Every row gives one point. A path goes straight from each point to the next, and from the last back to the first. The post is the endless flat space through its rows: a point in 2 columns, a line in 3, a plane in 4, and so on, so that a path can go around it. How many times does the path go around the post? Going back the other way cancels.

Post (2 x 3)
[[  6.8   8.1  -7.2]
 [ -7.6 -17.9 -19.7]]
Path (25 x 3)
[[ 15.3  -4.1   8.7]
 [  9.1 -25.0  -1.6]
 [ 22.8 -21.3 -13.9]
 [  4.9  -7.8  16.1]
 [-28.3 -32.5 -15.7]
 [-23.2  12.9 -28.6]
 [ 17.5   6.0 -37.8]
 [ 12.8   2.0 -13.3]
 [  0.0 -23.8 -30.1]
 [  6.1   5.6 -23.8]
 [-19.7 -18.4 -27.8]
 [  8.1  11.6 -29.2]
 [ 24.2   3.9 -12.6]
 [ -3.6 -22.8 -31.3]
 [ -3.1  25.1 -16.0]
 [  0.9   3.3 -18.3]
 [ 11.2  -8.3 -26.4]
 [ 18.1   2.2  -3.9]
 [ -4.2   4.0  13.9]
 [-20.5   5.5  -8.1]
 [-24.9  -2.7 -36.5]
 [ 28.8  38.2 -20.0]
 [ 14.8 -27.7 -20.7]
 [  1.5 -27.1 -11.6]
 [ 23.9   5.7  -2.1]]
Times around: 2

Post (8 x 9)
[[ 17.3  19.0  -9.3 -22.1  22.8  14.5  -7.6   4.9  -1.0]
 [ 30.3  23.6   9.6  -4.8  22.7  27.9 -29.1 -14.3  33.3]
 [-17.6  14.4  -5.4  11.3  15.5 -17.0   6.3  -9.0 -26.5]
 [-14.2 -18.3  25.1  -7.0   7.2 -30.0  11.3  10.5   1.9]
 [  7.9  23.7  15.6   2.3   1.3  -8.2  18.3   3.1  -1.6]
 [ 59.4   9.5 -12.1   1.8  16.4   6.2 -35.2   5.3  12.4]
 [-34.6  -5.9  14.1  -8.1 -12.6  15.6  -3.6  -3.2 -28.9]
 [-22.2   9.2  -8.0  21.3   7.9  -4.3   8.0  22.4  -9.6]]
Path (27 x 9)
[[  3.3   3.3   1.2  23.6  -8.4  28.0 -25.1 -22.8   7.3]
 [ -9.2   3.0 -19.5 -16.7   0.4 -26.5   6.7  -7.1 -20.1]
 [ -4.4  14.7 -18.4  12.2  24.4  12.0  -9.1 -20.1  29.1]
 [ 16.9  -9.6 -11.4   2.5  36.9 -39.4  20.9  22.8   5.3]
 [ 16.3  -4.6 -57.8  15.1  34.2   7.4  -4.2  44.3  14.5]
 [ -5.3   4.1 -17.5  -1.5   2.8   3.2 -22.2 -13.0   4.2]
 [  1.9  21.4  10.0   6.0  -6.4  -5.8  -1.3  18.5  -1.1]
 [ 20.7  28.7  12.4   1.9  18.0 -15.4 -16.5   4.8 -16.8]
 [  3.2  27.7  36.1   4.6  -5.2  -6.1 -11.7 -17.9  19.9]
 [-24.5   1.2   2.6 -48.5  28.6 -43.7  23.4  -7.5   1.8]
 [  8.5   1.2 -12.4 -34.8  13.7   5.8   3.2 -20.9   2.0]
 [ -9.8 -10.4   0.7 -49.8  31.9  25.2   3.4  -5.0 -11.8]
 [-19.5  -1.9  18.6  19.1  12.9  22.4  -7.6  20.0  10.7]
 [-17.0  25.0  21.3  28.0  27.6 -20.1  -6.5  -3.5  -0.8]
 [ 25.4  17.3  16.2  -7.5   2.7 -16.6   3.8   3.1  -1.1]
 [ 15.3  -4.1  16.9  22.8   4.0   5.9 -30.5   6.5   8.0]
 [  2.0  23.2   7.3  41.3  21.2 -24.2  20.7   5.1 -15.6]
 [ -0.3 -17.9   1.2  29.1  -7.3 -16.0   4.4  -4.7  -9.6]
 [ 20.6 -20.4  -8.6   7.5  -9.0 -27.2 -23.1 -17.3   4.8]
 [-13.6   6.4   4.3   7.1  -8.2 -13.9 -14.2  -4.4 -14.7]
 [ 35.5  20.3  55.1 -15.5  -5.7  -7.9 -21.7 -35.7  11.4]
 [ 25.2  23.4  26.1  11.6  -1.7   1.3  -2.6  11.0  -0.4]
 [ 30.9  16.5  17.9   7.1  11.0 -22.1 -36.5   2.8  14.6]
 [-15.6  -3.6   3.7 -19.8  -8.3  12.2 -16.5   1.7 -22.6]
 [ 29.3  17.4   1.2   2.5  26.2 -21.3  -9.7  12.9   1.0]
 [-17.5  -0.4  26.4  -5.4  13.1  -3.9  -5.7 -27.1 -21.4]
 [  5.2  22.8 -24.4   2.9  18.1  32.2  -9.8 -15.5 -34.3]]
Times around: 1
